Each point is reached from the start by the listed moves, each made once or not at all, plus a little noise. Is the number of moves made odd or even? Then give how often each move was made.
In the rows, zero is written as 128.

Moves:
(1): [199  84 130  91 175]
(2): [157 149 101 149 137]
Start: [134 136 144 141 121]
Points:
[205  93 146 103 168] => odd (1, 0)
[161 156 117 161 131] => odd (0, 1)

Moves:
(1): [190 127 158 102 145 128 136 121]
(2): [116 174 139 103 141  89 129 108]
(3): [ 65 101 182  95 153 124 125 139]
(4): [123 132 155 174  84 165 122  83]
(5): [155 118 135 144 186 141 112  90]
(6): [118 133 132 126 158 177 161 148]
(7): [111 120 134 129 139 116 163  82]
(8): [128 153 129 170 148 108 170 167]
Start: [136 127 134 104 157 134 110 106]
Points:
[176 148 197 169 161 137 189  47] => even (1, 0, 0, 1, 0, 0, 1, 1)
[161 146 170 209 191 164 132  61] => odd (0, 0, 0, 1, 1, 0, 0, 1)

Moves:
(1): [160 132 120 126 133 136 105 131 145 126 129 120 130 120 133 130 142 133
 103 146 143]
(2): [161 160 137 138 103 152 131 126 139 173 131 129 125 150 108 121 136 106
 143 118 110]
(3): [156 134 189 118 126 138 150 122 142 110 137 133 131 146 100 118 124 140
 120 141 153]
(4): [150 128 114 196 134 143 141 137 120 107 132 151 127 153 121 145 124 135
 125 135 115]
(5): [128 140 127 121 158 133 132 112 135 129 149 106 138 136 132 133 100 104
 119 126 112]
(6): [105 107 122 105 109 171 104 119 120 113 124 112 128 174 135 135  98 113
 110 132 169]
(7): [131 115 127 113 122 128 177 106 138 116 145  97 121 142 127 122 131 114
 151 129 123]
(8): [138 140 133 121 156 102 149 179 135 115 112 128 125 139 119 106 124 116
 106 118 170]
(9): [104 112 129 126 120 115 129 123 167 115 112 123 125 118 123 132 131 150
 132 106 121]
(10): [104  83 137 130 140 148 111 118 115 183 112 109 164 114 147 161 101 103
 126 154 128]
(11): [134 102 112 121 113 136 136 148 122 159 179 143 144 151 119 124 120 153
 143 124 123]
(12): [136  98  89 125 144 146 150 109 124 147 131 167 112 145  90 138 130 151
 136 118 121]
(13): [143 154 112 126 115 144 146 123 110 114 140 150 172 103 138 137 149 120
 125  98 137]
(14): [139 103 109 120 137  90 122 128 113 123 115 149 150 154 129 126 131 137
 129 120 130]
(15): [125 135 131 137 146 136 136 119 143 122 108 175 122 115 185 115 138 107
 142 141  80]
(16): [133 141 136 127 136 129 121 134 122 132 131 125 119 141 142 162 132 138
 120 129 142]
(17): [113 113 138 125 144 148 122 121 118 131 152 120 145 129 118 125 187 117
 121 117 120]
(18): [126 157 130 126 135 135 150 129 115 119 115 104 146 122 151 115 144 172
  98 133 117]
Start: [ 94 167 108 114 166  89 131 109 162 105 118 131  59  81 165 138 128 135
 153 134 136]
Points:
[ 96  92  48 141 184 249 198  41 172 183 197 172 132 190 186 219 136  88
 179  96  68] => odd (0, 1, 0, 1, 1, 1, 1, 0, 1, 1, 1, 1, 1, 0, 1, 1, 1, 0)
[141  67  98 123 242 183 171 133 136 124 122 209 148 209 176 135 156 177
  82 176 171] => even (1, 0, 1, 1, 0, 1, 0, 1, 0, 1, 1, 1, 0, 1, 1, 0, 1, 1)
[103 141  54  89 192 132 231  64 204 116 187 194  90 105 193 176 134 144
 197  80  76] => even (0, 0, 0, 0, 1, 0, 1, 0, 1, 0, 1, 1, 1, 0, 1, 1, 0, 0)
